Each row of a before or after table is a point. One or more steps were done to the points. Then noise was added and the rows were shuffled. The steps act on how far a point lies along the listed directions, d1 being the first. Write out the steps. A step turns or swaps two directions, mirrors them in a line or flattens them onto one, adds a multiple of one to another, or multiplies one. Angles are multiples of 10 degrees, from the lower direction toward the higher: turns from -170 to 170, lines from 10 to 170 but not 90. Use the fewest steps. Two steps may share a direction if one is a turn and the other turns, adds or multiplies; they go together, in the order done. Otherwise the lowest direction goes first.
In the rows, zero is written as 128.

Directions:
(1): [ 94 178]
(2): [78 94]
Before (13 x 2):
[[104 154]
 [ 88  74]
 [101  76]
 [ 83 187]
 [118  84]
 [ 72 171]
 [ 79 145]
 [ 75  84]
 [ 96  64]
 [ 93 195]
 [ 89 168]
 [ 87 105]
 [ 93 140]]
After (13 x 2):
[[ 72  78]
 [ 97 187]
 [121 201]
 [ 79 105]
 [ 92 130]
 [ 58 108]
 [123 184]
 [ 97 165]
 [137 174]
 [ 98 112]
 [110 191]
 [ 63  90]
 [ 77 129]]
Steps: swap d1 and d2

Directions:
(1): [131  89 159 212 172 168 119  93]
(2): [ 90  67 189  72 136 133  83 139]
(3): [101 146 195 129 104 150 216 138]
(4): [175 115 105  84 174 204 153 158]
(5): [145 109 116 105  58 172 125  49]
(6): [202 181 195 125 122 126  88 128]
Before (8 x 8):
[[119 127 107 134  90 117  55  87]
 [187 182 102  81 120 184 159 129]
 [ 96  83  79 131 171  99 154 139]
 [158 146 152  86 172  82  45 188]
 [147  90  31  86 198 138  97 184]
 [117 129 128 197 100 168 121  69]
 [159 172 121 120  84 131 146 114]
 [ 89  98  44 207 192  67  98 144]]
After (8 x 8):
[[149 176 140 121  92 127 153 123]
 [158 130 155  74 168  94  25 186]
 [105  79  71 129 167 102 142 123]
 [ 86 165 176 158 128  96 135 166]
 [111 163 148 221 111 157 171 105]
 [173 182 131  74 127 182 166 144]
 [122  93  67  94 219 131 132 217]
 [ 90 107  39 214 198  64 111 149]]
Steps: add -0.5 times d1 to d2; swap d3 and d5

Directions:
(1): [207 117 150 184 112 171 149 129  97  88 170  59]
(2): [122 131 103 159 101 110 136 220  50  94  92 171]
(3): [184 164 119 145 131  58 123  46  89 119  69 136]
(4): [178  94  32 112  81 131 143 129 126 203 147 132]
(5): [178 113 157 100  82  94 166 134 185  74 161 200]
Before (11 x 12):
[[ 66 119  60 103 136 178 103 130 114 204 117 114]
 [103  85  91 131 146 163 112 170 101 168 145  94]
 [ 89  89 149 112 116 114 128 153 136 127 122 182]
 [ 58 169 115 152 172 125  71 124  66 143 108 102]
 [136 120  88 129 110 119 118  85 119 162 153  91]
 [ 61 145 129 132 163 157  93 113 117 170  98 113]
 [133 139 119 107 143 110 121 104 158 134 158 114]
 [ 36 180 249 122 187  99 122 150 148  36 107 166]
 [105  99 129 104 121 166 143 165 189 146 180 138]
 [142 139 116  80 123 125 119 114 153 122 158 144]
 [146 129 129 108 103  97 130  92 171 152 133 148]]
After (11 x 12):
[[ 97 107 160 115 132 170 142 167 186 118 179 128]
 [ 65 159  76 139 158 121  75 124  71 176 110 112]
 [ 90  90 157 115 120 114 127 153 135 120 122 180]
 [ 61 144 119 129 159 155  94 113 118 176 101 117]
 [135 140 176 124 122 102 126  90 167 114 131 135]
 [ 93  99 139 148 164 168 109 170  96 128 142  80]
 [132 144 134 113 149 113 118 103 157 122 156 111]
 [ 80 117  37  48 105  72 136 151 169 219 116 224]
 [122 140 151 152 135 126 115  83 114 108 151  73]
 [135 148 144  91 134 129 117 115 153  96 156 136]
 [ 46 148 160 137 175 190  94 128 104 115 115  85]]
Steps: mirror d1 and d4 in the line at 20 degrees

Directions:
(1): [216 113 109 101 121 142 146 150 198 154 139  62  86  50  87 187  72  85
 157 143 111  72 116 112]
(2): [148  89  78 155 197  79 156  83  71 129 171 175  97 153 167 111  72 107
  97 149 135  47 143  53]
Before (13 x 24):
[[132 152 153  85  35 178 101 191 227 114  73  42 149  88  75 159 186 132
  178 114 117 211  98 222]
 [102 149 167 105  66 145 105 149 155 137  88  88 154 102  88 122 181 154
  162  99 128 209  89 189]
 [208  71  82 112 181  94 158 116 149 131 181 112  73  96 131 166  64  86
  114 151 135  27 110  55]
 [124 153 149 125 105 157 108 155 126 133  99 103 138 102 106 144 157 134
  153 104 111 170 135 178]
 [213 111 133  80 110 125 142 149 185 175 137  64  86  53  82 192  84  86
  147 148 108  80 120 117]
 [133 158 164 125  93 157 104 147 162 123 108 117 146 121  91 147 164 126
  138 104 135 190 103 184]
 [215 120 120 118 149 123 139 153 182 151 143  53  82  46  83 178  65  84
  159 150 108  73 105 105]
 [136 160 161  77  68 180 112 168 188 143  99  56 137  78  82 151 149 129
  166  89 108 194 112 182]
 [153 128 135  96 111 135 128 132 142 144 132 107 116 106 121 145 131 106
  142 121 119 100 109 142]
 [183 119 119 127 129 144 159 120 176 148 158 111  88  71 100 172  63  76
  126 141 105  55 120 125]
 [130 165 148  97  74 161 112 167 183 117 123  93 133 111  94 159 136 128
  150  91 107 183 130 180]
 [109 171 165  96  65 189 104 164 170 131 115  74 168  90  94 143 170 143
  152 108 116 185 102 216]
 [146 178 164  84  39 182  85 181 226 158  93  43 143  67  78 181 194 134
  203  88 101 186  94 222]]
After (13 x 24):
[[152 136 150  93  71 146 117 155 186 154  99  57 127  62  70 151 144 128
  175 110 119 167  83 171]
 [164 108 103 147 162 120 165  95 131 140 174 151  89 106 130 148  58  81
  103 145 113  38 130 100]
 [207  88 106 101 155  92 158 120 136 172 161 105  74  86 114 169  60  80
  120 160 116  38 130  73]
 [201 101  93 142 194  89 152 118 127 146 168 101  74  82 119 150  48  82
  131 158 117  39 116  64]
 [168 149 128  95  90 153 127 163 193 126 140  80 108  87  87 177 100 105
  155 103 102 140 128 154]
 [155 143 135 118 111 157 117 158 140 143 107  87 122  79  99 160 133 119
  160 111 107 144 132 163]
 [156 119 125 104 125 127 135 122 129 143 143 118 109 112 129 141 120 102
  135 127 120  84 112 126]
 [170 146 149 116  98 155 116 150 182 134 118  97 125  92  79 167 134 106
  145 112 129 159 100 169]
 [203 121 116  78  63 163 127 185 248 133 101  17 107  46  66 193 123  93
  184 135 109 133  96 173]
 [187 136 131  75  94 167 130 160 198 156 122  44 103  49  77 172  98 101
  167 104 105 132 112 142]
 [216 145 123  80  72 165 114 170 242 177 125  25  98  28  72 213 124  92
  205 109  92 102  96 171]
 [158  70  81 136 204  70 155  88  89 115 186 168  93 155 168 125  82 107
   86 148 147  40 122  43]
 [165 151 143  87  79 183 121 165 195 148 132  49 137  53  80 173 123 114
  160 122 110 132  98 187]]
Steps: turn d1 and d2 by 40 degrees

Directions:
(1): [166 185  74  54  68  46 154  73 116 101 132  94 178 127  48 142  75 192
 142 162  96 139 114 141 161 165  85 126 156  89 147  68 118 130 108 109
 137  93  67 102  82 151 127 125 102 151  89 130 151 154  80 109 170 156
 151 114  79 114 109  91 103 112 134 124]
(2): [ 92  81 160 128   7  86 106  92 138 143 100 147 153 147 119 111 139 129
 136 138 155 124 110 119 140 166 100 136  76 110 132 124 138 125 167 168
  35 211 138 122 136 100 132  90 142 171 166 132  82 172 156  53 188 151
  67 154 179  90 134 145 116 110  81 130]
(3): [ 99 129  84 211  80 151 156  96 189 109 126  93 127  93 112 169 130  65
 156 107 107  91 106 123 103 179 103 132 157 139 143 163 101 117 119 182
 121 113 140 125 166  93 169  82 117 100  97 158 126 102  83 187 185 120
 189 119  89  78 234 125 143 146  94  77]
(4): [102 125 116 128 148  79  78 129 151 114  75 136 119 124 100 130 171 140
 186 174  71 116  73 108 109  55 170 124 142 155 169 197 153 152 158 171
 145 131  88 179 138 104 149  73 138 134 118 125 109 107 102  95 143  95
 144 147 101 156 138  99  57  79 190 239]
Before (10 x 64):
[[199 208  67  29 109  55 166  74  99 105 140  99 161 104  57 140  54 204
  119 143  94 146 125 148 162 140 111 123 178  89 140  66  91 138 111  68
  172  44  45 110  64 179 115 162  98 139  75 115 181 130  76 134 128 157
  162 104  80 149  75  75 115 122 156 112]
 [130 121 149 119  92 140 136 115 117 142 136 154 137 152 143 122 118 126
  129 110 137 129 150 135 137 164 127 120  95 138 120 108 134 115 138 136
   97 164 161 131 131 123  85 115 134 143 155 137 100 152 129 125 133 119
   97 131 154 121 137 135 137 131  98  79]
 [142 134 129 150 111 146 157 126 113 155 160 119 124 132 141 149 120 122
   90 122 172 129 159 133 137 157  96 127 115 140 108  91 109 113 128 122
  105 132 178  90 120 136 117 136 129 128 118 129 132 146 152 160 141 141
  133 118 125 101 131 129 174 143  85  71]
 [136 111 169 119 138 160 121 154 102 166 133 168 125 158 156  92 137 144
   88 105 168 127 179 137 127 147 129 138  77 105  82 118 136 120 119 133
   78 159 155 128 165 129 105 161 134 168 173 114 124 170 192  72 112 139
   76 141 197 130  73 147 158 150  82 103]
 [ 82  91 175 131  76  93  94 116 114 140 104 153 145 144 125 109 149 134
  117 131 147 132 106 117 115 132 116 145  71 132 148 131 138 117 147 129
   56 169 127 146 125 103 108 113 141 162 166 122  86 168 161  66 158 131
   56 137 178 109  98 139 104 112  97 153]
 [ 83 112 102 166   7  86 132  81 204 124 100 126 138 105  78 134 149  66
  182 139 100  95  81 125  95 155 111 139 144 132 150 161 123 130 167 219
   73 151 112 128 163  81 175  38 127 124 120 161  98 114  96 105 224 120
  155 145 132  78 202 104 102 108  89 136]
 [160 139  99  76  50  73 118  81 115 110 109 120 179 132  72 116 108 165
  146 145 126 116 118 135 134 137  91 144 140  91 152 103 135 135 151 112
  108 120  67 129 101 145 124 114 124 197 112 138 116 164 100  84 170 139
  119 133  95 133 100 115 111 101 135 148]
 [191 188 117  52 114  70 167 104  96 126 164 105 160 127  77 129  84 195
  100 160 129 138 119 140 155 144 104 138 175  82 119  48 127 127 126  71
  168  66  76  94  64 180 100 157 106 150  97 129 164 164 101 111 128 162
  143 109  94 132  48 107 124 113 126 114]
 [141 115 155  58  51  59 114  97 134 134 111 135 168 158 135 115 141 169
  137 181 137 121 132 118 159 146 105 129  98 119 143  92 131 135 167 126
   80 168 120 106 103 141 122 110 150 185 150 115 105 167 140  46 138 157
   67 165 175 121  78 118 106  97 122 161]
 [105  84 136 160 137 163 120 148 152 134 135 124 125 136 135 133 150  93
  117 102 133 140 115 121  97  98 147 126 124 165 132 136 126 116 127 144
  150 127 141 142 165 113 126 115 153 111 145 130 124 109 136 152 134 130
  148 123 124 100 183 153 143 126 142 134]]
After (10 x 64):
[[ 83  98 168 123  73  85  94 114 111 137 104 146 148 146 117 108 144 139
  120 132 148 133 105 119 119 134 112 146  74 130 149 126 137 120 145 124
   54 166 125 143 120 106 109 113 143 164 160 124  91 172 159  68 165 134
   57 140 175 105  97 137 108 113  99 150]
 [111  96 119 142 127 145 124 138 151 126 134 119 135 134 116 131 141 104
  119 108 124 145 112 118 104 108 139 127 135 161 132 128 123 114 126 143
  150 119 130 135 152 117 123 113 144 116 138 132 131 112 126 150 137 138
  151 121 115  99 177 145 138 124 146 136]
 [176 170 100  71 147 108 146 109 100 125 139 124 126 108 105 130  90 164
  109 120 116 133 134 136 141 118 138 127 162 110 127 104  95 136 120  76
  168  64  87 129  96 165 114 164 116 126  97 117 167 108 104 145 100 135
  152 114 111 161  91  94 135 130 150 113]
 [134 105 168  72  61  74 111 113 141 139 110 141 160 157 150 114 150 158
  137 175 141 122 132 116 153 139 119 134  93 125 139 103 134 134 172 128
   76 174 127 107 109 140 124 107 158 181 155 113 101 159 148  51 129 152
   60 168 184 119  82 124 112  98 123 160]
 [172 156 144  86 147 110 156 132  97 134 161 122 132 129 115 125 108 164
   93 144 145 132 124 134 140 124 124 136 163 100 107  80 128 121 137  81
  163  84 102 108  89 169 103 157 116 141 118 126 150 154 125 119 108 145
  130 118 120 138  55 124 138 120 121 113]
 [143 123 162 102 123 147 125 143 101 161 135 163 133 159 144 100 129 156
   90 112 162 130 173 139 131 153 121 136  86  97  83 106 136 115 115 129
   78 150 142 124 157 137  98 160 125 171 169 120 130 174 179  71 118 147
   79 141 190 125  70 136 151 148  83  98]
 [144 137 126 147 109 145 161 124 112 151 161 116 126 133 138 151 116 124
   90 123 174 132 159 133 135 160  94 130 119 141 110  91 108 112 127 121
  103 135 177  88 118 139 120 136 130 128 115 129 133 148 152 159 144 138
  129 115 124  99 132 134 174 143  86  70]
 [ 80 107 109 171   8  92 133  84 207 127  99 127 135 106  84 129 154  59
  181 134 103  95  80 125  90 153 111 141 142 136 143 165 124 132 169 222
   71 155 114 129 165  78 178  39 131 118 122 164  97 110 102 104 221 121
  152 145 137  82 203 106 102 108  91 135]
 [133 127 148 113  89 140 140 110 117 137 136 151 139 153 134 119 115 128
  128 112 136 131 145 138 134 168 128 122  97 134 121 102 135 114 138 136
   94 162 158 133 127 129  84 115 131 141 156 137 103 149 126 124 132 118
   99 133 152 120 135 134 136 130 101  78]
 [141 121 115 106  77 104 110 101 120 126 103 137 158 134  97 105 126 142
  142 132 136 115 124 129 121 125 105 144 127 103 147 125 136 132 159 119
  103 131  89 140 119 136 126 118 134 187 128 136 108 152 117  89 151 131
  113 134 115 142 105 130 122 109 133 148]]
Steps: multiply d1 by 0.4

Directions:
(1): [192  47 158 152 152 105  98  42 115 225 161 135 167 114 143  91 107  83
 153 120 167 188  91 116 116  86 121 149 139 162  57  71 229 189 176 117
 150 132 112 121 124 103 117 134  86  76 177 127 174 134 169 149 145  55
 166 163 110 129  74 122 163 118 193 207]
(2): [154  75  95 123 140 173  95 120 162 103 177 178 123 197 159 229 117  91
  91 113 106 192  94 196 160 213  84 180 132 136  80 166 114 143 142 171
 145 134 128 127 157 149  71 114  66 145 126  50 175  43  90 153  77 124
  92 136 155 140 223 114  84 152 182 118]
(3): [116 126 119 113 137 151 128  88  30 165 161 148  84 114 210 115 149  16
 145 101 167  79 119 174  75 145  76 118 130 108 138  58 115 120 143 129
  92 182 178  43  79 113 114  57 155 186 198 153 102  98 120 119 158 217
 118 112 114  78 155 142 185 164 142  74]
(4): [202 105 157 143 184 129 101 117  89  87 133 249 117 158 143 198 210 125
 111 134 119  75 156  57 146  96 128 202  39 132  93 163 120 206  96 146
 144 196 113 137 166  90  91 140 190  72 135 183 138 134 146 134 137 174
 142 108 118 144  83 129 112 138  36 119]
(5): [101  84 204 185 177 135 197 108 195 116 127  96 124 131  39 163 159 108
 195  96  94 133 139 198 134 107 165 125  97 144  73  37  99 197 183 134
  83 120  42 147  62  94 143 140 159 171 168  67 109 178 103  76 105 162
 136 124 123 105 164 122  70 140  88  99]
Before (14 x 64):
[[120 155 131 121 113 130 149 127 114 111 105 110 113  91 128  99 134 151
  131 125 145  94 155  96 100  85 147  95 123 116 141 127 104 119 107 110
  109 131 133 127 116 131 131 132 163 125 125 150 109 166 145 127 142 147
  153 115 132 133  97 129 151 120  95 131]
 [118 138 104 129 123 158 112 125 115 113 148 126 119 156 168 147 120 103
  100 113 130 132 126 169 120 181 108 131 121 143 131 132 118  99 121 131
  125 131 132 109 105 139 116  97 122 158 133  94 121 100 113 118 123 150
  127 125 134 107 154 128 127 134 142  89]
 [123  84 172 168 140 105 171  53 100 207 130  59  98  78  87  46 125  68
  195  99 169 102 114 173  77  65 140  88 150 131  90   7 179 163 179  96
   79 128 119  86  56 127 150 109 128 163 208 130  95 184 172  98 187 119
  143 137  97  80  97 133 167 163 146 129]
 [143 115 108 125 140 139 111 132 112 146 149 142 130 135 151 105 139 111
  121 134 136 127 123 120 129 128  96 147 124 132 116 127 144 127 102 121
  130 146 147 116 154 113 116 116 129 128 142 139 143 110 126 144 130 137
  129 127 109 139 109 105 151 137 147 154]
 [185  40 144 170 146 119 116  77 178 141 135 143 161 148  86 167 119 121
  152 126 129 165 102 139 133 124 136 146 116 151  68  96 174 185 152 147
  146 126  79 138 123 103  99 171 112  94 152  92 158 118 154 149  99  89
  152 136 117 127 111 130 113 128 112 172]
 [ 86 119 149 143 128 141 165  87 138 162 133  85 131 107 110  99 105 104
  178 109 137 124 120 183 115 127 120  87 146 139 118  56 129 114 177 117
   74 120 105 107  80 134 140  98 115 175 173 121 136 133 134 103 121 127
  129 115 120 113 146 140 155 156 154 104]
 [149  85 113 114 116 127  83 113 143 165 172 119 158 121 161 118 111 115
  118 128 119 184  96 132 122 144 113 150 142 140 109 133 174 125 159 121
  150 117 150 132 145 131 109 138  70  88 138 103 171 100 141 172 110  75
  144 158 132 137 113 127 140 113 185 190]
 [110 163 132 112 123 116 113 188 136  64 135 161 106 145 131 149 158 159
  111 127 111  87 156  86 143 127 140 137  98 118 157 183 111 107  74 155
  146 145 150 156 158 135 129 129 169 128 128 140 103 134 118 136 124 159
  112 116 143 147 129 132 112 127  77 117]
 [112 179  88  78 109 124 103 187  87  89  90 143 129 120 147 108 137 155
   92 157 116  88 165  71 125 140 127 102 120 108 196 189 105  55  82 124
  131 147 200 128 153 140 135 118 148 134  74 173  87 120 150 135 140 140
  125 121 121 137 108 119 156 116 102 120]
 [112 159 113 108 120 132 124 192 176  74  89  98 135 128  99 125 120 184
  101 112 106 126 161 114 152 116 138 131 130 118 165 188  79 107 108 131
  124 109 139 163 157 147 138 145 134 129  63 126 120 149 100 152 110 111
  119 121 142 162 136 127  94 113 113 119]
 [ 90 118 162 131 133 141 180 156 154  94 111 110 120 126  89 133 154 136
  173 125 125  83 159 159 113 129 138 112 114 118 153 102  78 130 117 145
   91 138 101 132  91 128 142 118 156 157 129 127 111 158 115  98 113 196
  116  87 117 113 166 156  99 131  73  83]
 [126 116 128 121  81 108 132 109 139 208 121  53 151 103 103  62  56 145
  135 141 157 172  96 136  99 112 131 107 182 158 102  99 197 111 166  99
  139  88 131 138  98 141 150 132  82 105 114  89 143 137 153 140 125  55
  131 145 136 145 119 117 157 112 218 187]
 [100 130 150 139  99 100 153 131 153 178 105  26 144  84  70  60  82 167
  163 137 134 170 124 137 118 111 160  69 180 139 152  91 162  98 154 103
  127  88 123 135 101 136 167 149 110 132 114 124 121 172 141 112 131  66
  144 141 119 109 117 118 136  90 177 145]
 [114 132 148 143 113  90 155 134 165 172 103  73 156 114  73  64 102 172
  179 142 120 156 119 116 127  87 172  86 138 166 113 103 158 173 149 112
  123  90  72 165 117 102 166 166 118 116 114  97 141 173 128 112 121  72
  150 144 134 165  79 131 110 115 118 181]]
After (14 x 64):
[[128 152 125 115 110 129 139 122 109 121 108 116 115  89 134  92 129 148
  126 125 156  98 153  88  96  84 144  96 127 120 138 130 114 119 106 107
  114 132 138 124 123 132 130 133 158 118 126 158 115 163 154 134 147 135
  157 118 132 134  91 130 159 118 104 143]
 [129  77 142 138 135 132 117 113 174 147 166 104 153 121 122 140 126 113
  144 115  98 177 106 163 126 142 130 145 128 144  93 103 150 144 178 124
  126 112 117 141 117 119 119 141  88 113 146  77 155 118 125 147  99 100
  145 151 130 129 135 123 115 118 158 168]
 [139 150 101 100 113 124  97 175 154 105  98 109 148 127 126 108 108 177
   89 120 127 141 147  92 147 110 126 139 145 125 161 195 112 103 107 125
  142 112 157 155 174 148 130 144 113 104  66 143 139 139 118 168 120  82
  125 132 140 170 110 124 122 105 142 151]
 [100 137 130 105 110 138 148 164 126  97 110 123 122 123 127 118 143 145
  143 138 141  81 154 127 112 139 122 113 126 112 178 141  91 101  92 142
  113 141 138 125 121 141 136 114 142 138 112 155 121 134 127 121 123 179
  112  89 119 126 151 158 127 124  88  94]
 [ 92 149 148 140 115  98 173 155 176 144  96  68 144 117  55  77 112 183
  181 142 107 139 130 128 130  95 177  80 131 157 124 107 125 164 141 113
  112  87  66 170 110 103 170 166 134 137 103  90 128 179 112  98 114  98
  142 134 138 160  97 132  93 120  97 155]
 [126 133  97 123 122 156 101 121 106 124 151 128 124 154 178 142 116 102
   97 117 141 139 121 163 118 178 103 133 125 146 129 134 131  96 121 127
  132 133 140 106 109 138 114  97 114 149 132 101 127  95 121 124 127 139
  129 130 132 110 145 129 137 131 153 100]
 [104 116 151 137  99 117 169 117 166 182 114  39 142 108  67  82  76 146
  156 131 134 162 110 168 104 113 146 100 169 157  96  74 165 128 178 105
  118  84 100 147  72 131 156 137 103 136 122  64 125 156 134 116 113  85
  126 138 136 135 147 115 126 119 188 160]
 [151  59 153 177 151 129 144 107 203  96 121 131 143 153  57 192 136 136
  160 122 102 142 117 165 140 139 149 136 103 141  80  93 125 180 146 153
  126 123  63 146 107 104 108 172 139 128 141  76 134 129 128 128  84 128
  137 121 122 120 140 128  82 137  75 129]
 [148 146  90  81 115 110  77 146  70 140 107 149 150 112 170  86 119 133
   96 158 140 118 146  52 117 121 118 114 132 122 171 176 160  75  96 117
  152 148 203 122 159 135 126 119 119 101  93 182 116 115 176 154 151  99
  144 140 113 140  74 118 181 108 140 164]
 [ 70 137 139 135 120 146 169 109 141 139 123  85 122 110 108 106 109 118
  171 112 131 108 129 187 119 138 122  81 146 131 137  70 106  98 164 119
   69 119 113 108  82 139 142  96 121 186 161 122 125 130 123  99 118 145
  118 107 123 117 159 144 147 160 140  84]
 [ 83 119 174 167 138 119 201  95 121 155 113  48  76  87  57  75 144  86
  198  96 138  73 138 195  86  84 150  76 137 116 116  16 119 146 168 102
   57 122 108  95  45 133 156 108 158 201 191 118  64 194 144  75 173 164
  124 118 107  74 134 135 138 170 101  83]
 [ 86 139 154 142 102 105 165 143 161 161  99  22 136  87  55  69  91 170
  167 135 126 162 131 147 119 114 165  66 174 137 160  90 140  93 152 102
  121  87 119 137  93 136 168 150 120 144 113 117 111 180 134 102 126  83
  138 135 121 108 128 116 124  94 162 131]
 [141 105 119 137 149 141 124 130 125 146 150 138 129 136 136 111 145 105
  134 129 130 130 123 131 127 125 101 147 118 135 104 110 141 138 113 119
  124 144 133 120 143 107 120 117 133 136 152 129 141 119 123 135 127 140
  133 125 108 134 115 102 142 139 140 151]
 [136 152 119 105 118 107  83 168 115  95 145 175 120 143 160 128 145 151
  100 135 133 107 143  62 138 122 129 142 111 125 150 190 151 107  73 152
  165 149 169 150 174 138 124 127 147 101 131 157 122 123 136 156 136 130
  120 128 137 155 103 132 139 121 108 149]]
Steps: turn d1 and d5 by 50 degrees; multiply d1 by 0.7

Directions:
(1): [107 114 110 163  95  76 113  98 119 188 108  50 166 191 131 152 160  62
 125 192 237 152 187 157 184 104 106  66 179  54 144 159 100 116 128 131
  84 155 120 219 124 153 188 156 184 208 172 124 148 174 121  83 193 121
 136 104 146  97 197 110 144 162 108 173]
(2): [153 146 163 154 171 105  74 134 159 121 141 167  77 173  91 210 193 107
  51  38 106 148 119 134 154 128 143  83 169 168  90 116 137  77  94 130
 161 167 139 144 159 186 167 143 111 136 112 163 157 105 194  48 100 161
  65 102  25  57  74  33 105 160 101 108]
(3): [204 137 127 125 154  36  97  86  72 156 109  86  95 132 169  56  94  60
  87 119 126 142  97 157 123 130 118 170  77  79 142  88 140 136 136 172
 173  94  14  66 131  41 177 160  93 153 131 204 209 159 192 147 136 134
 161  92  86 109 125 139  59  88 164 139]
Before (8 x 64):
[[ 96 124 141 124 130 172 137 147 154 104 124 161 131 112 104 156 134 173
  146 104 115 114 136 114 118 140 142 120 154 168 119 141 122 124 120 103
  123 138 186 131 134 174  92 110 141 108 123  93  98 113 104 113 115 126
  106 148 131 147 123 126 156 146 117 116]
 [114 127 121 131 122 139 114 129 121 133 127 115 127 110 119 135 130 130
  128 138 140 139 136 115 128 118 129 116 151 135 128 128 127 135 124 123
  129 138 166 144 138 134 116 125 123 126 133 108 116 126 129 125 121 133
  120 139 132 129 137 125 147 125 121 135]
 [123 140 147 109 127 173 138 150 151 105 129 152 125 103 122 116 110 152
  146 123 103 106 113 106 115 138 142 144 113 150 132 128 147 134 137 120
  136 112 147 117 128 126 104 102 115  98 117 118 112  97 110 153  94 130
  121 133 131 142 124 144 141 108 119 109]
 [121 132 130 124 116 118 141 118 114 138 120 116 140 134 136 116 129 120
  139 134 145 135 133 122 135 131 130 125 118 117 134 122  99 139 135 133
  116 123 126 138 122 115 143 129 133 146 130 128 124 139 117 131 149 123
  134 132 149 114 151 134 124 127 133 136]
 [103 135 129 108 144 183 136 158 154  99 146 179 118 100 114 149 155 189
  138  95  78 112 102 107 111 130 140 131 118 170 110 120 139 140 124  96
  132 133 187 111 129 149  86 110 110  87 111 101  73  95 111 144 106 146
  108 143 125 137  95 120 145 133 123 103]
 [125 108 123 136 117  84 144 120 117 159 121  91 152 141 126 127 130 106
  137 172 165 152 161 149 153 116 114 107 132  81 138 142 120 137 117 138
   91 131 128 166 128 128 156 147 158 157 147 124 138 152 112 131 164 123
  150 127 144 138 161 133 143 134 130 156]
 [168 137 137 126 154  84 115 116 112 137 128 115 112 133 146  87 116 104
  104 121 120 134 111 141 122 138 123 158 114 120 139 100 140 125 137 158
  156 108  73 112 136  97 160 139 119 135 128 173 170 150 175 132 134 140
  142 126 104 116 120 130  91 111 137 120]
 [118 133 145 130 130 155 111 136 149 114 128 153 112 127 115 147 155 141
  117 112 116 117 135 124 125 122 141 124 144 155 111 130 121 120 127 112
  132 153 151 132 130 155 132 127 120 109 119 122 116 101 134 109 108 129
  117 123 113 117 117 103 133 157 120 123]]
After (8 x 64):
[[105 128 146 117 138 188 140 154 156  89 127 182 121  98 103 149 125 191
  146  89  88 108 120 106 102 144 149 138 140 186 115 135 128 126 118 104
  135 129 185 105 135 165  75 105 127  86 112  96  93 102 107 122 101 127
  103 153 125 157 105 131 153 137 122 103]
 [117 141 139  85 167 216 146 177 157  60 157 232  93  58 112 133 133 229
  137  54   8  99  62  90  74 146 154 173  83 217 103 100 158 151 126  96
  162 115 189  52 130 132  47  91  73  37  84 106  63  64 119 174  66 150
  103 158 114 157  52 131 130 111 136  74]
 [129 144 155  92 141 198 149 161 156  74 137 193 110  70 118 108  97 185
  148  93  48  94  85  89  91 147 150 171  91 187 124 116 159 136 138 116
  155  97 153  74 130 115  74  88  90  57  95 119 101  74 110 177  61 135
  115 143 125 158  89 152 137  94 128  87]
 [170 139 139 125 156  87 118 116 110 133 127 122 111 127 145  83 112 107
  102 116 113 134 107 141 117 139 121 163 111 125 137  95 144 126 138 160
  160 106  71 103 137  94 155 140 115 132 127 175 171 148 175 135 129 138
  143 128 101 117 113 131  88 108 141 116]
 [114 126 124 132 109 109 140 113 115 149 117 103 149 150 136 123 136 110
  143 146 168 139 142 127 146 126 126 113 129 104 138 131  93 138 136 133
  102 129 125 155 121 122 156 133 143 162 142 126 125 148 113 121 160 124
  138 131 155 108 165 126 131 134 127 145]
 [106  98 111 158  95  56 135 104 113 197 112  43 178 180 126 142 152  66
  141 216 236 166 201 165 189 101  96  66 166  33 149 165 104 130 116 137
   62 153 129 228 126 147 191 161 197 207 176 118 148 182 104 104 208 119
  155 111 161 118 206 122 156 157 113 181]
 [122 137 146 122 135 157 111 137 148 109 133 161 106 118 119 139 150 146
  114 103 102 117 125 122 117 126 143 134 134 163 109 123 123 123 128 114
  142 147 144 116 128 143 128 126 111  99 115 125 117  96 138 116  96 129
  117 124 107 118 109 106 128 148 124 118]
 [113 128 118 131 120 133 111 126 120 138 128 115 130 116 117 136 135 125
  128 142 145 141 139 118 134 117 129 111 158 127 130 135 127 136 123 123
  125 141 164 150 139 137 120 127 126 130 136 105 116 130 128 123 127 132
  119 136 134 128 139 124 148 127 118 138]]
Steps: multiply d1 by 2.5; add 0.3 times d2 to d3
